Each row of a before or after table is a point. The points were changed in one or more steps. Then noise was added and the rows were shuffled. The steps act on columns, c1 being the first. Name the steps. A step turns or swaps two columns, mirrors them in a line or flattens them onto one, adds a multiple of one to another, or multiplies or shifts one. Angles are multiples of 10 degrees, from the lower column toward the higher: turns from -170 to 170, lines from 10 to 170 but not 90. Use the fewest steps. Two steps may share a column if one is a turn and the other turns, adds or multiplies; they go together, in the order done. Otherwise the lowest column goes first.

Before (14 x 3)
[[ 0.3 -3.4 -1.9]
 [ 2.2  5.0  5.6]
 [ 2.1  0.8 -1.5]
 [-0.2  1.7 -1.3]
 [ 5.0  0.6  7.7]
 [-2.7  3.3 -3.5]
 [-0.9 -0.8  0.8]
 [-2.9  4.8 -1.7]
 [-2.1  1.2  4.3]
 [ 0.0 -0.3  2.0]
 [-2.5 -2.8 -6.1]
 [ 1.1  1.3 -2.3]
 [ 4.2  1.5  0.4]
 [-1.3 -3.5  2.2]]
After (14 x 3)
[[ 4.5  1.5 -0.5]
 [-1.6 -3.1 -1.7]
 [-0.2  1.4  1.2]
 [-1.2 -1.0 -0.8]
 [-2.2  1.4 -4.4]
 [-3.1  3.1  3.6]
 [-2.5 -2.8  6.4]
 [-2.7  4.7  1.8]
 [ 1.4  1.3  2.1]
 [ 0.1 -0.2 -1.8]
 [ 2.3  5.0 -5.5]
 [ 4.9  0.9 -7.8]
 [ 1.9  0.8  1.7]
 [ 0.2 -3.5  1.9]]
Steps: multiply c3 by -1

Before (9 x 6)
[[-3.0 -1.2 -3.4  2.8  0.7 -0.2]
 [-3.8  1.1 -0.5  0.5  2.5  2.3]
 [-3.7  1.2 -1.5  3.6 -1.7  0.9]
 [-1.2  0.5  5.3  0.6 -2.8  4.0]
 [ 0.4  2.6 -1.8  3.3 -0.1  1.2]
 [-0.2 -2.2 -3.4  1.0  0.0  2.5]
 [-2.0 -0.2 -1.9 -0.6  0.7 -2.6]
 [-2.8  3.9  5.7 -0.9 -6.2  3.0]
 [ 1.8 -1.3  3.0  2.6  1.1  0.7]]
After (9 x 6)
[[-0.6 -1.5  5.0  1.0  5.9  4.1]
 [-0.7  1.7  6.6 -1.2 13.6  3.0]
 [-0.3  3.1 -0.8  5.4 -0.2  1.2]
 [-1.0 -2.5  2.3  4.0 -3.7  0.7]
 [ 0.2 -0.9 -4.1  1.5  0.1  2.6]
 [ 4.5  1.3 -0.3  0.8 -0.7  2.5]
 [ 2.4  1.7 -0.9  5.7  6.6  0.8]
 [ 2.9  0.1 -3.7  4.5  2.0 -0.1]
 [ 1.9  0.4 -1.9 -0.9  1.0 -2.6]]
Steps: turn c1 and c5 by -150 degrees; multiply c5 by 2; turn c2 and c3 by 20 degrees; multiply c4 by 1.6

Before (14 x 9)
[[ 0.7 -1.0 -6.8 -1.5 -1.3  4.9  1.6  2.0 -3.1]
 [ 3.7 -0.3 -3.9 -2.7  2.1  0.8 -2.4 -1.7 -3.2]
 [-1.4  0.9 -1.5  1.0  0.7  0.8  4.3 -0.4  3.8]
 [-1.6  0.1 -7.6 -0.2  1.4  3.8  3.0  2.3  0.3]
 [-4.5  0.3  1.7  2.6  0.4  0.8  2.2  1.9  2.9]
 [-1.3  1.6  0.0 -0.8 -3.2  0.1  5.8 -2.9  2.4]
 [ 4.0  2.4 -3.2 -4.5  5.9 -0.6 -1.4  1.4 -2.2]
 [ 0.1 -0.8 -2.6 -0.4 -0.7 -2.9 -1.1  2.9  2.0]
 [-3.0  1.2 -1.7 -1.1 -1.6 -0.9  1.3  1.4  1.8]
 [ 2.4 -3.2 -1.5 -1.8  3.8 -2.8 -1.5 -1.5 -0.9]
 [ 0.8 -0.6 -1.0 -5.4 -0.3  1.9 -3.3  4.1  1.4]
 [-2.2  2.7 -0.3  0.6 -2.8 -1.1  2.7 -2.6 -0.8]
 [-3.9 -1.7 -0.5 -1.7  0.5 -1.7  3.3  2.2  0.6]
 [-1.3  0.3  2.0  1.8 -2.9 -0.9  4.8  3.4  2.2]]
After (14 x 9)
[[ -1.3  -0.1  -1.9   1.0   0.6   0.9   3.9   0.1   3.8]
 [  1.0  -5.0  -4.2  -1.7 -10.6   3.3   1.5  -0.3  -3.1]
 [  0.3  -2.3  -1.8  -0.4   2.8  -3.0  -1.3   0.0   1.8]
 [ -1.4   1.5   1.5   1.8  -6.5  -1.9   4.6  -0.1   2.3]
 [ -3.1  -0.1  -2.2  -1.2  -2.8  -1.5   1.4   0.2   1.8]
 [  3.5  -2.6  -2.9  -2.7   4.6   1.8  -2.6   0.2  -3.0]
 [ -2.3   1.7  -1.8   0.3  -5.7  -2.5   2.7  -0.1  -0.6]
 [ -4.5   1.1   1.4   2.7  -0.6   1.0   2.3  -0.1   2.9]
 [ -4.1  -1.4   0.8  -1.7   3.7  -1.2   3.3   0.2   0.7]
 [  0.3  -1.0  -0.3  -5.5  -3.7   1.6  -3.6  -0.1   1.8]
 [  4.0   0.0  -3.9  -4.3  16.3   2.6  -1.4  -0.1  -2.3]
 [  2.7  -3.6   1.0  -1.8  14.3  -0.6  -1.3   0.1  -0.7]
 [ -1.4  -5.1  -6.3  -0.1  -2.1   4.2   2.9   0.1   0.2]
 [ -1.6   1.0  -0.8  -0.6  -8.4  -1.3   5.9  -0.2   2.8]]
Steps: turn c2 and c3 by -40 degrees; turn c5 and c6 by 30 degrees; multiply c5 by 3; multiply c8 by 0
